Each row is a point. The window is the flat piece filled in between its corners: a triangle in 3 columns, a solid with four corners in 4, and so on. A path goes straight from each point to the next, and from the last back to the first. List the points from which the path goes on through the window.

Window (3 x 3):
[[-37 -67 -32]
 [ 32   9  22]
 [-19  61  59]]
Path:
(1): [-42  54  11]
(2): [-45   3  87]
(3): [-37 -10  43]
(4): [-20  32 -20]
(5): [-10  70  16]
(6): [-16  34  74]
(7): [-35 -55  26]
(8): [-28 -32 -35]
Through the window after points: 5, 7

Window:
[[-27 -15  70 -95   6  17]
 [ -7 -20 -94  12 -27 -31]
 [-49  47 -44  24  -6  17]
 [ -9 -27  11 -28  51  11]
 [ 40  41 -47  86 -24 -54]
 [-50 -17  35  26 -33  12]]
Path:
(1): [-30 -15  13 -19  32  -8]
(2): [-45   3  28  -3  22 -66]
(3): [ 18 -53  17 -26 -16  72]
(4): [ 23 -11 -18 -32   8  31]
(5): [-28  -6 -21 -45  30 -44]
(6): [-57  35 -25  15  28 -61]
(7): [ 24  20 -57  47 -50  53]
(8): [ 11 -19 -46   0 -35  42]
(9): [-49 -11 -40  -1   1 -84]
(10): [-40  29 -21  31  23 -83]
(11): [ 16   3 -38   4 -16   6]
(12): [  2 -12 -17 -18 -15  28]
(13): [-35 -12 -12 -33   6 -50]
(14): [-31   0  -5 -10  14 -17]
(15): [ 25 -16 -12 -18  -6  62]
(16): [  9 -20   3 -24  15  39]
Through the window after points: 6, 8, 12, 14, 16

Window (8 x 8):
[[ 19 -47 -17  26 -39 -66  21  -8]
 [ 42  46  32   9 -31  61  13  14]
 [-11 -15  29 -15  79 -95   8 -20]
 [ 17  -3 -23  11  28 -41  49   1]
 [ 40  18 -60 -28   1  -7 -13 -49]
 [-65  61  50  33 -19 -37  44  12]
 [-36 -19  34   8  50   9   6  -8]
 [-23  43   8 -38 -78  16  42  15]]
Path:
(1): [-21  14  -4  -2  29 -62   1  46]
(2): [-15   1  56   4  41 -56  47 -73]
(3): [ 32   3   2  -1 -22 -22  73 -63]
(4): [  3  14 -32  -2 -19 -41  -2  40]
(5): [-10  15  -5  -9 -33 -15 -16  62]
(6): [ -1  13  15  -6 -40   0  59 -40]
(7): [ 19 -34  -3  14 -28 -45  36 -29]
(8): [  2 -22 -22  23 -33 -61  -1  28]
(9): [ 10  38  -5  -8   3   3 -22  53]
(10): [ 29  11  37  25 -24  30  70 -52]
(11): [  8  -6  29 -10  43 -42  34 -60]
(12): [  0   6  10  -7  34 -49   2   6]
Through the window after points: 1, 5, 7, 9, 11

Window, 9 rows:
[[ 19 -19  12  37   0 -33  34  32  -9]
 [ 16  34  29  12 -13 -12   6 -16  -8]
 [  8 -10 -22   6 -23 -51   8  10 -13]
 [ 24  30 -10   2  29   1  11  -3 -23]
 [  6 -24  16  39   3  15 -73  39  21]
 [-55  64  29  -5  38  24  -8 -17 -23]
 [-42  17  47 -27  10  95 -61  18  -6]
 [ -4  10 -14  31   2  -3  35 -34 -10]
 [-15 -23  47 -10  26  27 -57  -5 -13]]
Path:
(1): [-12   2  16 -18  22  10 -15   5  23]
(2): [-16   5   7  20  20  23 -27  10 -44]
(3): [  0   7  -7  17 -11 -22   1   3 -27]
(4): [ -1  -1   4 -12   3 -23  15  -6  30]
(5): [-25   4  24   2  12   2 -21   8  12]
(6): [-21   6  27  23   0  15 -28  10 -20]
(7): [  2 -14  23  28  -3  15 -39  12 -35]
(8): [  8 -21  20 -36  17  15 -27   4  41]
Through the window after points: 3

Window (12 x 12):
[[-32  -8  23  50  51 -19 -12  -8 -40  70  60 -13]
 [ -1 -13  48 -24 -14  13  43   2  13   0 -16 -12]
 [ 10 -13  20  53  37 -61  32 -74 -60  78  38   4]
 [ 11  -3  -6 -53 -73 -24  -1  16  23 -17  19 -12]
 [-28  57  12  83  22  -4  10 -67 -78  58  37 -11]
 [ 33 -17   0   2 -15 -19  16  23  28 -71   3 -19]
 [ -8 -21 -67  11 -11  33  29 -26  94   7  -8   3]
 [-17  -9  20 -32 -16   2  -5 -42  43 -55  32  16]
 [-63  -6   2  36  38 -57   9 -40 -85  40  -1 -11]
 [ 16 -60  26   6 -55  -1 -29  -1  -3 -19 -20  12]
 [  7  36 -11   7  15 -11 -20 -32  95  15 -30  -1]
 [ 30 -19 -16 -36  14  18 -14 -23 -20  -4  -2 -15]]
Path:
(1): [ -7  -9  23  22  -7 -17  -5 -38   6   8  15 -35]
(2): [ -6  18 -17  21   2 -16  30   9  -9   6  -4  76]
(3): [  8 -10 -16   3   2 -15  11  24  -6 -11 -11  59]
(4): [ 11 -41  19 -13 -19 -17  -2 -19  19 -12   2 -33]
(5): [ -7 -16  16  11  -5 -18 -16 -39   4   6   9 -51]
(6): [ 15  13   4 -15   8   0  11   3 -14  -7   2  68]
(7): [-40   2   2  21  26 -41   9 -22 -52  29   1  17]
(8): [-36 -33   4  36   9 -26   5 -68 -34  19  11 -92]
(9): [-12 -16  28  -5  -8   0   6 -49  16  -5  15 -35]
(10): [-5 -1 13 -9  1 -7 15 -3  7 -5  4 24]
(11): [  5  11  -8   1  19  -5 -16   5 -24  19   7  66]
(12): [  5 -18   7   6   6  -8   3 -43  -1  17  13 -49]
Through the window after points: 7, 9, 11

Window (14 x 14):
[[-28 -27 -66   4  16  18  19   6 -40 -25  17   1   7  32]
 [-21 -25 -55 -22  26  27  20  19  17 -25 -15 -36  95  24]
 [ 17  -4  16  62 -10  26 -53  10 -45 -12  20  12  17 -11]
 [-20  32 -27 -17  -8 -30  -5 -50  33 -48  48   3 -57  21]
 [ -7 -27  28  -2   8 -84 -41  25 -32 -16 -32   5  23  15]
 [-22   5 -14 -13  15  28 -10 -13  -3  33  39 -49 -12   9]
 [-26 -29 -19  13  22 -59  61   0   8 -21  -2  10   7  -5]
 [  9  16  48 -39   3  21   2 -22 -19 -62   0  18  22  -8]
 [ 24 -53  35 -13 -44  35  35  16   4 -32  26 -30  25  13]
 [ 71  11 -13 -52 -23  43 -82  -9  22  38  16 -11 -63  -6]
 [ 22  38  -1  -1  -5 -37  20  28 -27 -25  36 -23  37   9]
 [ 37  39   5  -6  47  22 -24   6  -3 -40   5 -55  -1  33]
 [-16  48 -14  25  -1  -1 -40  59 -23 -49  29  14 -34  -8]
 [-23 -10 -58 -19 -57   6  52 -18  25   5 -20 -19 -24  24]]
Path:
(1): [  5 -21 -34   0  -4  -4 -19 -17 -22 -37   2 -25   0 -40]
(2): [ 16 -20 -30 -14 -16  -5  -4   0 -39 -29   6 -46  19 -29]
(3): [ -4  -8  17   1   4  22  25  22  20   4 -10  19  14  36]
(4): [-4  7 11  3 -5 -9  9 17 12 20 20 46 19 62]
(5): [  4  -3  -9  -4   4 -23 -19   7 -29 -35   4 -31   8 -10]
(6): [-10  -1 -29 -11 -23  -9   2 -17  -1 -27   6 -38 -19 -31]
(7): [ 1  1 -8 -5 -1  9  2 16 -1  8 29 36  5 54]
(8): [-20  10  -2   6  -3   4  10  21   5   1  29  23   7  49]
(9): [  4 -28 -22 -23 -25   0  -4  -5 -17 -37  -2 -37   4 -48]
(10): [ 13   0 -33  -8  -8  15  -5 -14 -15 -57  -2 -48  -9 -41]
(11): [ -5   7   0   2   5  13   4   8  -3 -12  22   5  12  21]
(12): [  0   3   2   6   6 -23  15  17   1  -7  13   7   4  20]
Through the window after points: 4, 12

Window (14 x 14):
[[-44 -11 -33 -23   3 -21 -28 -18  10 -33  63  10 -43 -44]
 [ 81 -52  -2  -9  77  32   6 -52  27 -38 -19 -16 -12  -9]
 [ 33   9   5   5 -14  79  55   5  35  12  19 -61  34 -25]
 [-11 -18  -5  28 -60 -30 -44 -55 -60 -66  34 -21 -40  -7]
 [ 55  64 -37  33  24  29  66  31  25 -14  13 -32  43  21]
 [ 32 -23  20  -1  44  64 -13  -8  64 -64 -24  16  52   2]
 [-37  -4 -22  25 -35 -81 -64 -55  10  23  32 -25 -11  -8]
 [ 59  37  52  14  70  52 -20 -59  60 -48   8 -23 -26  -9]
 [-82  -3 -63  13 -35  -4 -20 -33   4  -6 -15 -18 -53  13]
 [ 41   5  34  59  26  35  57  69  31  -3  -6 -41   1  -5]
 [ 77   7  30 -20  15  37 -32 -31  28   0   7  40 -34  11]
 [-45 -21 -41  35   9  22 -65 -28 -31   6  61 -14 -20   8]
 [ 26  63  27   7  39  35  59  41 -26  17 -37 -48  52 -22]
 [ -9  -7 -69  13 -27   9 -79   6   2 -29   4 -41 -30 -43]]
Path:
(1): [ 13 -17   2 -30  26   8 -36 -16  26 -40  29 -45 -28  23]
(2): [ -5   1 -29  50 -10  22 -27 -34  18 -17  15  11 -20 -38]
(3): [ 29 -11  -6  95  12  36  33   5   9   3   4  19  -4 -71]
(4): [ 21  10   9   4  14  21   3  41  26 -20  -1 -60  -6  20]
(5): [-12  11 -15 -24   7  15 -16   5  -4 -10  40 -57  -7  40]
(6): [  2  -7 -41  75  -1  19   3 -42  23 -13  -8  33 -12 -67]
(7): [ 35  35   2  38  36  23  -7 -53  19 -23  -1  11  -7 -46]
(8): [ 24   8  14  -1  18  29 -15 -12  21 -29  11 -37 -14   8]
Through the window after points: 3, 5, 7

Window, 14 rows:
[[  6 -14   5  10 -25  24 -33 -17  17  19 -16 -63   5 -11]
 [-34  -5  31  -4 -13 -41 -36  19 -26 -11   0 -23  -7   0]
 [  2 -57 -13 -20  69 -23 -49  -2 -30 -15  19  12 -47   5]
 [ -6  63 -32  50 -57  29  37  -8   2  17   0   4 -16 -25]
 [ -1  25  38  30  41 -34 -31 -35  -2  26  15 -38  -6  18]
 [ 34 -22  -4 -69  36 -32   4   7 -37  23  20  -2 -31  29]
 [ 21  66 -15  17 -66  11   9 -32  22  -1 -64  22 -40   0]
 [ 54  52  -2  29 -36   6  11  34  37 -13  -4   9 -35  -2]
 [-31   1  -3  -1  42 -20 -35  26  11  40 -35 -22  11  -8]
 [  2 -10  45 -15  69   8 -38  16 -65  -5 -15  -9   7  -3]
 [ 19 -42  19  34  16 -38 -34   5 -38  42 -17  -9   8   7]
 [-31  -7  51  13 -11  19 -37  -6  21  43  -1  16  17  -1]
 [ 28  63 -25  36 -32  -7  35 -25  25 -43 -10  24  43  24]
 [ 25  14  -9  16 -41   9  95  -5  39 -23 -38   7 -67   1]]
Path:
(1): [ 11  17  28  -6  25 -46 -10 -10  -9  20  11   2  -5 -67]
(2): [ 27  24  18   5   9 -11  -2 -27  18  -6  -8   2  14 -59]
(3): [  3  16 -14  26   5  22  -8  16  -9  26 -23   0 -31  73]
(4): [-18   1  10  22 -18  32 -26  21   0   2  -6 -32 -20  69]
(5): [ 18   6  12  -6  -2 -24  -2 -32   8  35  -7   6  11 -74]
(6): [  8  15  17  12 -16 -22  -5 -15  10  -1  -3   9   0 -48]
(7): [  2  16  10  11 -12   7 -14  22   1   5 -13  -9 -23  35]
(8): [ -4 -20   9  17   7   8 -28   4 -17   7 -21 -25 -29  56]
Through the window after points: 4, 6

Window (14 x 14):
[[  1  17   0  17  15 -10  13 -41  -6  -8 -29 -32  -4   7]
 [  2  48 -11  -6  10  44  21 -15 -34 -16  27  21  -9   7]
 [ -7 -66  12 -11 -29  -5  -9  13  26  76  58 -22 -68  16]
 [-36  -2 -35 -29 -19  -3  95 -23 -29  13  28  38  -7 -31]
 [-26 -34  11  20  20  24  19 -28 -36 -24 -13  33 -26 -16]
 [  1  17   4  10 -36  11  22 -42  11  26 -25   4   4  -8]
 [ 12  22  -9 -19 -25   0 -21  22 -18 -16 -32 -20  -1   5]
 [  4   6 -13 -10  18  12 -25 -25  -7  11 -33 -13  31   8]
 [-54 -23  -5  22  11 -23   7   4 -25 -15  47  53  30 -10]
 [ -9  20 -63  12  12  47  55 -28  59 -22 -13 -43  15  10]
 [-15  26  28 -36  10  12 -17   0   0 -27 -12  -3  -1   2]
 [ 27  15  -1   6  22 -11  -6 -12   8  -6 -40  11   5 -15]
 [ 10  -3  -4  -9 -12   0 -17 -47 -12 -28  54  25  34  -8]
 [ -4 -20  23  -2  10  17  32   5 -11 -20  18   3  25   8]]
Path:
(1): [ 12   1  -6  -4   8  -9  16 -32   7  -4 -29  11   3  36]
(2): [  1   5  -5 -13   5  -4  21 -12   2  -8 -29  20  -4  22]
(3): [ -9  16   5   7  15  26   6   0 -13   5  -7 -15 -11 -34]
(4): [ -4  12 -11  19   0  27 -14 -15  -8   0   7 -38   1 -43]
(5): [  0  19 -12 -30   7  -7  21 -23 -11  -4 -24  41  -6  52]
(6): [ -6   0  -2 -13   1  10  21 -13   7 -19  -1  16  12  24]
(7): [ -6   4   4   4   3  16   7 -17 -13  -3  19 -19   8 -35]
(8): [-16   0  -3  13  13  15  17 -14 -15 -11   4   0   1 -25]
(9): [ -7 -17   0  -3  -3 -11  11 -36  -9  -9 -20  36 -10  45]
(10): [  0 -15  -8 -18  -4  -1  22 -32  -7 -13   8  41  -4  49]
(11): [ -7  10   6  16  -3  16  -4 -26 -10  -5   2 -10  11 -50]
(12): [-18   0  21   4  -8  18   2   7  -5  12   9 -14  11 -60]
(13): [ -9   8 -17  -7   4  -9  10 -36  -3 -17  -6  33   5  51]
(14): [  3 -10  -4 -15  -1   1  31 -15   2 -15  -8  21   7  58]
(15): [ -6   6 -12   8  -2  11   9 -19  -9   4   5  -4   6 -21]
(16): [-13  24  -2  13   4  14   0  -7 -18  -2   3 -27   2 -66]
Through the window after points: 6, 8, 10, 12, 16

Window (14 x 14):
[[  6 -78  33 -15  14   3  34  10  25  -2 -40 -17 -16  10]
 [-58  14 -18  16 -25 -19  10  16  10  41  31 -73 -18   0]
 [-41 -54  29 -35  60 -20  62  83 -26  55 -27  52  71 -30]
 [-48 -59 -50  32 -26 -44  24   3 -34  -6 -29  12 -10  22]
 [ 12 -75 -20  -3  14 -55  11   0 -49  11  46 -72  20   0]
 [  4 -30  27 -41   8 -93 -28   9  42 -13  44  19  60   9]
 [ 33  17  -7 -76  13 -10   5  57 -29  38 -33 -28 -14 -16]
 [ -1 -62  42  -7  -7 -49 -45 -16  12  -6 -64  42  89 -25]
 [-85 -41 -28 -44  26   5 -35  42 -49  19 -10  21  31 -16]
 [-35  -4  -5 -36  22 -14  67 -39  65  27  36 -17  49  32]
 [-29   5  21   7 -57  34   6 -49  17 -33  49 -12   4  19]
 [-14   2  37 -36  28  -7 -16 -39 -63  16 -30   4 -44   5]
 [ 40  27  10  -3  42  48 -36  22  10 -17  -4  24 -16 -17]
 [ -8  80  14 -15  38  -8  23  13 -13 -72 -20 -31 -24   1]]
Path:
(1): [-19 -40  -3 -16  26 -34   8 -14   4 -13   8   9   5 -62]
(2): [-42 -28  36  -3 -15 -20 -23  25   4  10  13  -2  69  95]
(3): [-26   2  17  -4   0  19   3   5 -19  11  -7 -18  20  60]
(4): [-27 -20  -8  -9   3   5  16  -8 -11   2  -5  -1 -11 -24]
(5): [-14 -14  -1 -29  -7 -15  23  -4  -3   4 -17  -4  -5 -49]
(6): [  5 -27  19 -11  49   9  -8  51 -28  18 -29 -16  21  64]
(7): [-24 -16  38 -10  30  10  -8  25 -12  15 -22   9  49  79]
(8): [-16 -23  -4 -33  -2 -39  29 -26  14   5   4   2  11 -68]
(9): [-22 -13 -13 -18   6 -13  10 -15  12 -12  21   2  -2 -47]
(10): [-10  -1  26 -15   5  -8  -6   5   0   3   3 -11  15  37]
(11): [-18 -13   9 -10  13  -5   8  44  -4  14   7 -16  51  68]
(12): [-28 -51 -13 -20   5 -35  12  -6  18   5   0  -3  10 -85]
(13): [ -7 -45 -13 -12 -10 -25  22 -35  16 -18   3 -17 -13 -68]
(14): [-20   3  21 -10  -5  -5 -23 -12  -8   3  -2 -13  16  53]
(15): [-12 -43  16 -20  16 -24 -11  22 -14  18  -6  -6  41  40]
(16): [-15 -48 -25 -31  -6 -34  11 -16  11  15  33   2  -5 -86]
Through the window after points: 7, 9

Window:
[[ 16  10 -19 -21 -42  60  53   9 -56 -23 -15 -68  51  35]
 [-59 -42 -43 -15 -16 -25  41  -9  13  55  25 -37 -33 -18]
 [  7  -4  -1 -17  41 -60 -72  13  -9   4   2 -44 -40 -21]
 [ 34  -8  34  -6  34  36  49  -3 -71   5  37 -40  63  19]
 [ 22 -95  14 -36  46 -10 -34  27 -41 -44 -20 -54 -11  -4]
 [ 58   6   4  54  42  17  59  59  54   5  -9  12  27  68]
 [ -6  27  33  32  60  21  60  69  41  15 -45  82 -40  10]
 [-28 -36  -7 -64  48 -51 -23 -32  35  62 -55  -9 -32 -25]
 [ 59 -18 -55  23 -34  11  50 -34 -82 -36  12  -7  41  54]
 [ 49  22   4  31  30  69  70   7  66 -45  24  31 -15  42]
 [-11 -37   5 -49 -51 -21 -14  15  15  43  -5  45   1  -1]
 [-25 -47 -10  12 -16  12 -33 -28  12  73 -22 -11 -48  -4]
 [-59 -38   9  23  68 -55 -63 -24  18 -20 -14 -41  21 -25]
 [ 25 -30  35  -6 -55 -24  46 -35 -53  -5 -10 -60  16  13]]
Path:
(1): [ 69  -7  19  16   4  28  44  31   7  24 -10 -25  33 -33]
(2): [ 16 -37 -16  -3  10  -6  -3  16  11  32 -22 -12   6 -49]
(3): [-54  -8  38 -11  11   2  16 -16   6  24  -2  -5 -59  74]
(4): [-40  -9  24 -16  30  10  -9  11  -1 -19  20 -16 -25  76]
(5): [ 31 -27 -20   1  -2  -4  34 -13 -13  25 -34   6   9 -51]
(6): [ 39 -29 -13  14 -30  14  36  -8  12  18 -11 -10  -2 -42]
(7): [ -6 -18  -3 -34  25   2  24  21 -34  13   7  -6  -8  83]
(8): [-19 -38   5 -15  29   3  22  -4   6  -2 -11 -33 -20  68]
(9): [ 45   3 -22  35   7  -7   7   7 -23   8  -1 -15  25 -70]
(10): [  8 -19 -25   1   7  -7  24   3  -3  12   3 -15  16 -36]
(11): [-16 -24  -6  -7  -7   4  18 -11 -17  -1   2 -31 -11  56]
(12): [  2  -2   1   9  28  20  34   7   6 -13   7   7  -1  53]
Through the window after points: 10, 12

Window (14 x 14):
[[-23  -6  20  13  -8 -21 -41  32  32 -42  55  10 -59 -61]
 [-40 -19  45 -23  24  10 -53  15  36 -36   6 -13 -16 -18]
 [ -1 -32 -36  -5 -32 -34  -8 -80 -41  61  -4   3  33  17]
 [ 26   8  -4   0  23  -2  36  22  -1  17 -16 -30  20 -12]
 [ 33   1 -54 -18 -52  31  -6 -62   1  48 -32  19  23   5]
 [-18 -45 -30 -26 -27  10   7  44  -4  35 -31 -47  19 -36]
 [-13  -5  22  36 -25 -44 -69  39  49 -86  15  -2 -20   1]
 [-27  26  16 -21 -11 -21 -55  45  -3 -34   5 -27 -65  -2]
 [-24 -21  12   0 -21  39  24  40 -50   8 -23   6  18 -14]
 [-46  26  16 -13 -33   0  15  10  -4  -5 -23 -37  24 -52]
 [  9 -23  19 -58 -36  15  30  29 -24 -23  11 -44  21 -26]
 [ 10  11 -38 -31 -34   0 -24 -14 -24  74  11  18  75   3]
 [-12  -4  80  19 -37 -15 -50  41  44 -13  22 -26 -50 -14]
 [ 25 -14  32 -29  -8 -13 -10  39 -27  -8 -52 -12  12 -65]]
Path:
(1): [-29 -31 -22 -35 -51 -23  13  25  -4  41 -44  40   2  18]
(2): [ -9   1   5 -71 -29 -38  67  31   3  18 -14   6   5  -1]
(3): [-11 -27  19  24 -29  36 -95   3 -10 -32  23 -38   0 -38]
(4): [ 12  -6   6  53  -8  31 -28  15 -23  14   6 -28  -3 -60]
(5): [-18 -16  24 -74 -33 -19   9  31  10 -40   3 -20   5   5]
(6): [ -8 -25   5 -23  -8 -14  15  52  36   2  -8  33  33  -3]
(7): [ -1  -5  18  -1 -27   8 -47 -25 -47  -3   4 -55 -32 -27]
(8): [  1   0   4  18  -8  12 -26 -11  -5  -8  25 -33  10 -21]
(9): [-15 -10   9 -16 -29  -9 -12  18   9   8  -1  -1 -13  -7]
(10): [-29  -9  13 -16 -30 -30  -1  22  32   3 -22   7   9 -14]
(11): [ 25 -15   7   2 -10  38 -16   2 -33  -6  23 -41  15 -51]
(12): [ -6  -5   9  -1 -19  -1 -33 -27 -19   2  17 -31  16 -32]
Through the window after points: 4

Window:
[[ 31 -30 -32 -19   6  40  35 -50 -53 -69 -20  46  19 -11]
 [ 45  27  10 -51 -18  18  41   4  12  18  54  15  30  -2]
 [  6 -37 -12  -3  86 -38 -10  57 -36 -28  -9 -24 -22 -36]
 [ 11  -8  -5 -19  -5  32 -28  -9 -43 -23  42   7 -18 -13]
 [-56 -39 -12  -1 -30  25   9  29  42 -37 -43  -9   6 -22]
 [ 32 -34  37  24 -21 -15  23  95  -3   8  -6   1 -31 -30]
 [-23  28 -55  81   0  48 -10  56  -8   9  16 -32 -15 -14]
 [ -7 -11 -44 -59   9 -48  43 -31  15  39   9 -52   6  48]
 [-29  21 -34  -2   5  -4  -5  -8  15  20   2  53 -22  -3]
 [ 20   4  27 -37  18 -28 -33  28  -8  29  37   9  28  44]
 [ 10 -42  44  -5  38  46   1 -45   0  23 -53 -24 -16 -11]
 [ 49 -12   2 -24 -32  -1  -9  41 -15  -9 -68  25 -17 -66]
 [ 19  -3  26 -15  10 -49  50 -31 -16  10  -2 -28  23 -15]
 [ -4  45  11 -31 -10  40  32  40 -18 -27  10 -95 -28  55]]
Path:
(1): [-23 -12 -11  -4  27  -8  27  20 -53   6   2   4  -1 -19]
(2): [-33  12   9 -14   1  44  -1  38 -40   0 -12  -8 -17 -17]
(3): [ 43 -10 -10  19   8  -7  18  14  16 -40  10 -33  -1   4]
(4): [ 34  -6  25  12  -1  -7   9  16  20 -14  10  -3 -23  -2]
(5): [-19 -17 -18 -24   9  -5   4  16 -30   5 -20  -3   8  -5]
(6): [ -1  10 -13 -25 -13   7  15   9 -25   4  -6  30   7 -15]
(7): [ 40 -27 -15  -2  11 -15  13   3  13 -40   4 -20 -12  -8]
(8): [ 33  11  13  -1   0   7   8   4   6 -34  11 -38 -15   7]
(9): [-30   9  -1 -72  -4  18  58  18 -40  61   8  -6  27   9]
(10): [-12 -22  -5   4  -1  17  28  34 -50  30 -11  -4  -8  -9]
(11): [ 44  15  21  13  -3 -36   5  21  53 -29  16 -20  -5 -21]
(12): [ 24  -5  -8 -16   4  -9   1   1   6  -8   7 -18  -6   5]
(13): [-35 -23 -22 -60  -1   0  39  -1 -61  41 -19  -3  -5 -17]
(14): [ -5 -16 -32 -34   6   5  42   0 -46  48 -33   5  36 -42]
(15): [ 20 -10   1 -24  -3 -13   1   0  16  -9  -6 -23 -25  14]
(16): [ 24 -21 -11 -11  32 -13 -10  26   6 -23  -8 -10 -19 -12]
Through the window after points: 8, 10, 12, 14, 16

Window:
[[-50 -36  12 -16 -11 -63   6 -44  19   1   7   3  -9  13]
 [  0  67 -50   2 -19  -8  19  41 -15 -43  73  32 -39  18]
 [  5 -33   0  -2  -6 -13   0  16  38  28 -47  11 -15  35]
 [-38 -26 -31 -20  -3  32 -20 -23  13  10 -40  -9 -22  14]
 [  9  -1 -68 -23  82  12  15  -2 -44  10 -35 -79  49  29]
 [ 23 -39  29  -4   3 -13   9 -28  41 -22  19 -19 -19   4]
 [-27 -56  -2   9 -13 -11  36   0 -21 -16 -20 -11   5   9]
 [-52  56  12 -35   2 -11  46 -53  -7  -4 -16  20 -28   5]
 [ 23  20 -23  47 -16  19 -24   5 -15  32  -1  33  69  19]
 [-17  16   2  73  45 -19   3 -13  39  16   0  22  26   7]
 [ 20  36  20  31  64   2 -74  48 -11  33 -18  -4  14 -44]
 [-22   7 -16  30  -1 -19 -23  -5 -10 -11 -59 -38  48  18]
 [-39  17  20   2 -39  -3  13  -9  37  35  17  -5 -38   1]
 [ -3 -12   7 -21  22  -1  24  25  14 -39  18  -3  95 -16]]
Path:
(1): [-55 -20  58  18 -26  -6 -19  20   4  -5  24   2   2  63]
(2): [ -5  -1 -17   4  -6 -11   9 -17  21   3 -18  15   1 -17]
(3): [ 12  12 -58  -2  33 -15  15 -17   2   9 -31 -13   8 -30]
(4): [-23   6   8  25  30   8  -4  14  -8   4  13 -21  34  58]
(5): [-21   1  20  15   4  -2  -6   5   8  -4   2  12  12  26]
(6): [-14   5 -20  14 -19 -11  -4  -9  20   2 -18   3  13 -16]
(7): [ 21  -5 -36  -6  -4 -17  12 -14  29  24 -40 -22   8 -20]
(8): [-18 -18   8   2   6  -3  -4  13  15   6 -17   9   2  32]
Through the window after points: 3, 7
